Each row is a point. The last column is the point's height on a tilted bowl or saddle (a function of degree 2), plus a little noise. Along how many of its main directions does it bend up, bend down or stay straight?
(in the rows, 128 means zero)

Points (10 x 3):
[[126 200 131]
 [111 113 108]
 [ 92 139 101]
 [ 66 113  76]
 [150 147 141]
 [130 159 137]
 [ 50 137  47]
 [168 127 124]
 [105  99  98]
 [158 133 132]]
Directions: 0 up, 1 down, 1 straight

Points (18 x 4):
[[130 123 154 111]
 [143 184 154  89]
 [123 163  93 122]
 [135 152 181  88]
 [ 80 171 125 132]
 [116 196 145 114]
 [132 134 190  78]
 [ 93 176 109 119]
 [163 128 191  45]
 [115 123 138 125]
 [157 183  56 108]
 [126 180  85 106]
 [122 121 163 106]
 [182 123  93 189]
 [131 149 108 133]
 [ 83 151 159 137]
 [ 93 161 168 137]
 [142 111  91 177]]
Directions: 1 up, 2 down, 0 straight

Points (25 x 5):
[[125 123 152 142 163]
 [152 116 174 158 171]
 [109 145 159 119 155]
 [ 91  97 139 104 135]
 [176  74  80 125  92]
 [106 106 150 108 147]
 [122 106 177  84 146]
 [112 121 153  65 123]
 [162 130 184 150 168]
 [ 82  73 129 172 129]
 [131 158  89 157 101]
 [ 81 107 174 113 153]
 [137 180 117 121 116]
 [146 127 127 143 146]
 [154  66 166  90 133]
 [ 81 122  75 112  84]
 [129 112 135 161 150]
 [105 151  53 125  65]
 [ 81 138  59 141  62]
 [ 93  83  66 113  77]
 [ 98  81 127 158 135]
 [131 162 164  86 132]
 [ 78 190  84 155  58]
 [110 143 158  36  91]
 [142 122 102 134 125]]
Directions: 0 up, 3 down, 1 straight

Points (44 x 7):
[[116  62 107  80 155 134 154]
 [149 112 105 117 135  97 127]
 [120 155 168 153 125 165 136]
 [135 117 106  97 137 115 117]
 [122 159 107 179  81 139 145]
 [ 67 178 123 129 126  63 171]
 [123 102 164 225  96 148 203]
 [130  69 136 119 143 127 154]
 [ 90 122 124 219 126 132 197]
 [176  92  88 194 103  76 196]
 [136 149 123 175 119  88 141]
 [125  58 123 105  79  97 185]
 [175 112 129  93 123  97 133]
 [145  80 122 155 102 202 181]
 [196 111 123 140  50 144 180]
 [112 105 117 171 118  89 160]
 [ 98  57  76 128 138 118 187]
 [117 112  97  78  74 110 158]
 [202 154 119 143  93 112 149]
 [127 122 134 176 124 100 148]
 [104 108 112  84 121  55 175]
 [188 184 109 132  95 163 137]
 [108 147 152 167  88 108 142]
 [ 26 185  89 164 118 155 195]
 [126 170 133 112 142  79 125]
 [150  89 120 122 129 199 145]
 [156 123  79  83 141 129 107]
 [118 188 123 106 129 114 114]
 [160 138 103 156 110 159 132]
 [104 154  84 119 120 150 118]
 [119 187 104 194 131 121 153]
 [168 173 131 132 143  62 136]
 [192  81 132  85 192 150 123]
 [154 140 161 114 135 112 119]
 [107 162  88 153 159 170 127]
 [128 116 135 124 106 189 138]
 [108 143 134  60  71 132 159]
 [108 105 137  85 118  47 182]
 [117 130 159 130 116  88 140]
 [140  61 111  70 170 112 150]
 [127 115 153  73 142 123 131]
 [142  64 149 153 159 121 173]
 [126  92  83 136 147  91 155]
 [ 77 122 158 108 128 121 159]]
Directions: 5 up, 0 down, 1 straight

Points (71 x 9):
[[143 142 126  88  92 183 140 126 108]
 [117 201  35 108 194 115  96 113  50]
 [123 138 120  97 129 132  67 158  91]
 [ 72 104 106 138 174  76 165  70 105]
 [119  95 140 159  89  96 102 133 113]
 [115 114 139 161 154 162 131 161 111]
 [134 152 153 153 137 141 108 103 127]
 [116 147 120 131 167 173 152  20 110]
 [156  57  86 115 174 101 125 104 108]
 [138  94  90 102 191  97  97 119  96]
 [130  99  95 178 110 186  78 121 107]
 [ 68 131 150 138 136 179 166  87 113]
 [ 67 119 117 158 129 111 146  94 117]
 [143 144 185 146 175  77 101 161  99]
 [138 175  68 174  85 113 109 110 111]
 [160 136 106 162 115 116 150 123 120]
 [120 160  99 142 155 100 139 149 101]
 [196 133  90 129 111 108 139 121 103]
 [158 108 161 147 177 181 158 130 127]
 [165  95 182 184 176 147 117 177  99]
 [107 145 118 129 183 151 166 117 105]
 [108 163 178 117  70 151 176  91 121]
 [175 161 164 106  73 142 135 113 116]
 [123 112 122 164  30 125 146 106 115]
 [ 77 128 149 124 109 114 148 117 113]
 [176 192 182 145  98 101 136 131 113]
 [ 96 137 124 124 181  90 103 142  92]
 [143 154  77 141 148 146 153 150  99]
 [ 50 138 131  26  95 104 116 115  37]
 [126 164 130  51 129  90 145 130  80]
 [129 154 106 137 115  95  64 130 105]
 [ 67  68  92 127 115 180  83 144  67]
 [ 45 166 108 141 153  99 199 100  79]
 [142 161 136 117 107 131  94  88 118]
 [125 105 104  77  97 163  99 103  93]
 [ 93 142 141 114  56  58 125 116  92]
 [135 167 165 139  93 150  97 128 124]
 [150 146  68 124 175 193 200 158  73]
 [128 164 169 189 111 123 198 119 129]
 [119 151 116 147 124  82 150 176  98]
 [152 112 110 150 154 131 148  94 128]
 [107 172  80 153 167 117 103 122  96]
 [100 136 109  77 123 134  83 142  82]
 [ 89  51  59  98 159 181 182 165  36]
 [103 143 146 154 110  97 111 165 110]
 [117 169 146 134 149 140  95 118 114]
 [190  33 162 136 103 106 104 129  90]
 [135 103 135 108 179 150 157 118 117]
 [112 188 147 113 178 133 170 138  99]
 [123 108 128 177  84 126 115 144 119]
 [ 83  92 181 119  83 104 150 184  84]
 [145 131 133 174 174 162 123 127 117]
 [161 178 178 142  94 108 124 158 116]
 [112 147 122 140 136 126  85 144 108]
 [163 125 175 163 121 139 139 143 129]
 [142 127 150 121 155 170 111 193  99]
 [ 70 107  25 140 131 119 158 119  74]
 [ 60  95 156  70 132 134 144 103  82]
 [171 119 110 112 116  96 124 146 101]
 [ 93 174 164 105 129 112 151 124 107]
 [127  70 130 146 108  95 112 140 104]
 [159 125  80 157 128 125  37 167  82]
 [114  84  72 140 133 120 133 145  95]
 [142 111  61  84 161 161 163 150  72]
 [150  82  99 109 103 137 126 122 105]
 [148  47 145 142  79 109 144 132 100]
 [183 121 136 195 149 119  52 187  75]
 [ 62 211 129 204 156  87 122 140  88]
 [172  45 105 120  76 145 178 150  79]
 [156 104 117 136 147 140 131 150 112]
 [122 167 168 131 114 149  32 104 102]]
Directions: 0 up, 6 down, 2 straight

Points (74 x 9):
[[ 85 135 184 143 145 125 129  73 115]
 [ 87 156 148 148 125 123 146 181 100]
 [157 128 156  88  79 132  95 119 113]
 [111  85  85 154 159  89 144 148  77]
 [119  79 152  93 128 154 126  98 130]
 [154 106 105 187 148 131 148 148 101]
 [122 153 125  99 135 146  99 112 130]
 [177  74 175 122 146 132 128 115 131]
 [178 109 141  74 158 125  86  62 153]
 [108 152 121 116 106 110 160 146 100]
 [107  97 131 153 127 151 112  72 126]
 [112  81  98 117 186 138 125 148 104]
 [152 115 137 117 105 181 148  58 111]
 [182 190 181 159 103 143 141 160  92]
 [142 132 149  90  67  91 156  91  79]
 [144  83  40 147 131  69  98 100  85]
 [129 160 142  82 122  68 120 171  93]
 [ 61 102 131 167 132 142  58  91  88]
 [169 123 128 119  93 176 163  82  98]
 [169  97 221 106  40 142 116  95  57]
 [114 120 103  68 149 147  78  88 124]
 [147  69 148 143 196 113  93 182  81]
 [142 136  78  88 115  67 114  80 102]
 [ 57 124  71 168  89 122 138 121  60]
 [ 78 145 125  90 124 143 187  69  79]
 [121 178 121 146 159 109 145  92 116]
 [ 96 131 132 125 147 109  94  90 126]
 [100 149  95  96 225  91 125 137  81]
 [144 104 132 144 127 128 139 122 127]
 [203 143 112 109  91 157 113  88  99]
 [121 142 116 104 198 151 175  63 127]
 [172 189  82 133 137 126 116 164  90]
 [146 103 131 145 188 136 151 167 101]
 [173 103 146 178 140 172 136 222  53]
 [112 150 131 154 184 139 128  85 131]
 [124 102 112 117  90  92 136 156  93]
 [137 137 109  96 134 140 154 142 111]
 [137 156 126 172  77 215 179  87  80]
 [174 108  70 128  93 126 120  68  95]
 [120 105  93 140 144  90 129 140 103]
 [136 216 125 108 186 108  75 178  63]
 [162 126 158 111 142 120 117 107 141]
 [120  73  91 159 118 160 145 125  98]
 [176 168 165 139 151 131  78 119 124]
 [109  66 123 115 138 160 128 128 119]
 [175 132 196 168  25  95 148 134  65]
 [117 136 111 158 123 111  77  80 118]
 [169 119 152  86 124 109 116  66 133]
 [105 136  72 148 118 173 116 144  98]
 [148 130  93  73 213 141 129 141 108]
 [156 175 109 130 152 147  98 156 108]
 [101 133 128 142 120 119 106 174 107]
 [143 128  57  90 186 143 136 126 102]
 [156  97 133 120  76 126 105 117 115]
 [152 135 124 121 147 163 137 169 112]
 [157 186  67 101 106 158 144 141  76]
 [153 175 149 144 159 150 161 127 119]
 [129 106  55 154  78 134 158 128  65]
 [170 150 101 143 139 199 107 172  90]
 [ 38  50 106  81 173 114  58 103  52]
 [ 84 109 121 100 104 169 137 151 103]
 [140 156 138 126 174  86  96 158 112]
 [ 91 104 175 134 182 167  51 119 112]
 [123  79 151 108 149 151 114 125 134]
 [128  54 117 164 145 173  70 167  82]
 [106 185 156 185 143 140  35 129  79]
 [150 190 154 132  84 147 129 135 107]
 [141 148  65 154 113 114 140 168  83]
 [133 141 104 112 169 164 102 149 118]
 [ 95  87  85 137 101 199  95 145  87]
 [ 90 144 206 133 129 122 133 104 110]
 [121  72  63  63 145 134 131  71  97]
 [103 125 177 178  95 136  88 115 113]
 [127 128 170  96 174 172 124 150 127]]
Directions: 0 up, 6 down, 2 straight

Points (62 x 9):
[[218 156 135 160 139 170 165 110  78]
 [173 145 123 116 131 145 113 191  98]
 [158 118  69 113 133 125 153 163 136]
 [150 138 126 106 103 174  80 143 113]
 [114 133 129 165 120 127  96 167  92]
 [ 67 140 175  80 164 144 135 122 117]
 [107 133  90 140  64 133 103 170 102]
 [140 151 156 143 113 149 112  84 119]
 [129  99 112  98 101 109  36 105  77]
 [ 99 142 197 152 150 129  58 108  53]
 [ 71  92 127  38  73 146 110  57  69]
 [130 103 152 132  97 181 117 148 100]
 [136 180 143 107 162 185 155  28 111]
 [ 99 166  81 139 142 101  80  90 129]
 [160 145 121 144 163 122 109  52 104]
 [143 104 163 113 160 103 105 167  79]
 [101 129 162 137 122 143  99 119 111]
 [135 169 111  85  52 141 115 145 117]
 [176 122 144 176 183 159  79  88  56]
 [110 146 123  63 121  79 167 185 109]
 [160 148 153 163 120 109 131 126  99]
 [134  78 103 124  96 127 170  85 145]
 [131 132 106 112 103 164 130 110 132]
 [ 89 118  87 125 123 167 145 127 136]
 [106 137 123 121 161 171 102 156 119]
 [137 141 159 144 114 129 150  95 119]
 [133 183 157 158 131 140 150 184 106]
 [200  72 143 113 102 140  84 153  90]
 [ 43 121 161 123 185 109 177 195 125]
 [ 98 131 173  59 100  64 128  80  13]
 [122 166 128  77 105 156  63 167 122]
 [130 120 143 126  90 129  32 132  61]
 [155 198 129 149  92 101  80 158  99]
 [111 188 135 100 108 173 119 188 133]
 [133 157 159 130 107 187  99 143 124]
 [132 186  90 109 136 119 168  97 140]
 [126 164 126  84 125 127 130 137 127]
 [108 123 142 125 120 143 136 130 123]
 [ 66 110 162 103  92  90 163 120  91]
 [163 148 117  97  45 147 131 120 108]
 [197 143 149 156  74 126  62 200  39]
 [149 127  75  84 104 100  95 179 137]
 [136  97 105 147  99  97 160  83 145]
 [ 98 132 100 141 126  89 114  96 129]
 [130 151 128 173  99 114 164 119 120]
 [137 106  78 134 104 123  99 152 128]
 [109 132 138 122 107 137 164 130 127]
 [ 92 121  94 118  79 109 140 101 144]
 [ 54 110 158 139 123 100 102 129  85]
 [156  83 200 139 133 171 151 111  86]
 [157 103 125 153 126 112 188 156 116]
 [116 179 140 117 139 189 188 172  95]
 [175 108 115 117 138 174  91 175  98]
 [145 128 103 120 106 110 177 139 133]
 [101 109 144 138 156  34 198 101 110]
 [144 224 157 144  79  39 181 106 128]
 [119 206 156 161 165 174 105 136 120]
 [141  49  95  67  65 139 165 154  90]
 [163 122 161  69 160 160  95 154  83]
 [175  94  99 127 157 162 118  82 131]
 [148 124 159 140 129 127 192 174  97]
 [153 160 139 110 110 115  63 174  93]]
Directions: 1 up, 3 down, 4 straight

Points (65 x 9):
[[105 114 132 107  72 133 106  77 114]
 [179 104 131 144 108 160 198  94 181]
 [100 120 135 158 116 177 155 129 163]
 [120 135  73 128  94  98 160 133 118]
 [107 147 102 171 186 132 108 168 161]
 [124 116 162 119 146 122 102 120 142]
 [127 136 142  84 107  69 155 102  86]
 [110 155 101  74 136 105  99 149 123]
 [177 100 175 132 107 161  75 167 187]
 [147 180 115 100 167 157 158 145 142]
 [181  21 136 157 144 203  84 132 211]
 [175 148 177 132  77 133 153 112 159]
 [150 135  92  99 104 139 119  41 106]
 [133 140 171  56  69 186  99 115 160]
 [120 121 161 146 136 146 111 155 155]
 [ 89  90 116  89  60 107 108 161 140]
 [116  81 161 128 182  97  96 109 156]
 [126 123 134 117 112 132 132 167 136]
 [129 123 145 182 119  91 173 140 151]
 [162 205 141 115 130 174 197 126 168]
 [119 126 151 116 188 161 148 115 179]
 [131 127 198 130 212  94 159 115 168]
 [179 132 126  94 108 152 118 115 141]
 [123 100 120 182 111 109  94 124 167]
 [ 81 164  77 130  92 119 194 111 140]
 [174 162  96 172 149 140  83 172 138]
 [103 115  91 140 178 130 112 151 165]
 [ 78 106 140 134  95 164 129 112 156]
 [131 136 140 128 138 239 102 128 167]
 [161 110 167 147 104  94 133 100 138]
 [112 170  92  51 168 149 105  92 140]
 [130 143 147 148 134 107  91 158 142]
 [140 145 101  99  45 126  73 129 125]
 [132 161 116 116 128 132 124 170 122]
 [104 120 166 152 175  91 102 120 162]
 [136 203 109 108 157 156 102 128 129]
 [ 69  93 101  90 120 105 105 127 150]
 [119  65 137 104 154 113  74 138 155]
 [130 166 121 157 119 160 111 162 129]
 [128  60 156 115 114  98  82 178 157]
 [ 28 185 150 144 174 163 161 124 213]
 [ 94 156  79 199 164 146 135 129 184]
 [ 86 100 168  64 146  81 163 120 123]
 [218 111 155 133 156  77  80 136 170]
 [148 114 115  97 129  54  67 118 111]
 [154 124 172 109 128  90 217  85 136]
 [ 78 102 164 161 114 198 140 127 179]
 [134 193  91 125  97 137 111  92 115]
 [ 95  87 117 137 186  95 132 130 176]
 [ 55 189 159 180 201 117  89  82 222]
 [ 80  93 100 163 155  86 111 159 175]
 [175 172 121 170 147 140 111 142 152]
 [ 87 175 101 149 202 182 126 118 197]
 [ 98  88  98 119 150 201  84 126 173]
 [ 94 160 162  89 134 125 169 115 144]
 [115 178 149 163 120 129 118 134 139]
 [107  98 172 128  94  85 171  88 111]
 [105  92 196 124 125  66  99 161 133]
 [141 130 108  99 136 117  89 133 129]
 [125  91  94 126 122  73  92 121 137]
 [176 155  70 124 100 104  75  98 123]
 [162 156 109  66 117 160 101 149 131]
 [197 127 112 131  92  44 128 121 113]
 [122 198  94 110 115 125 109 113 114]
 [111 167 115 103 160 104  98 117 131]]
Directions: 3 up, 1 down, 4 straight
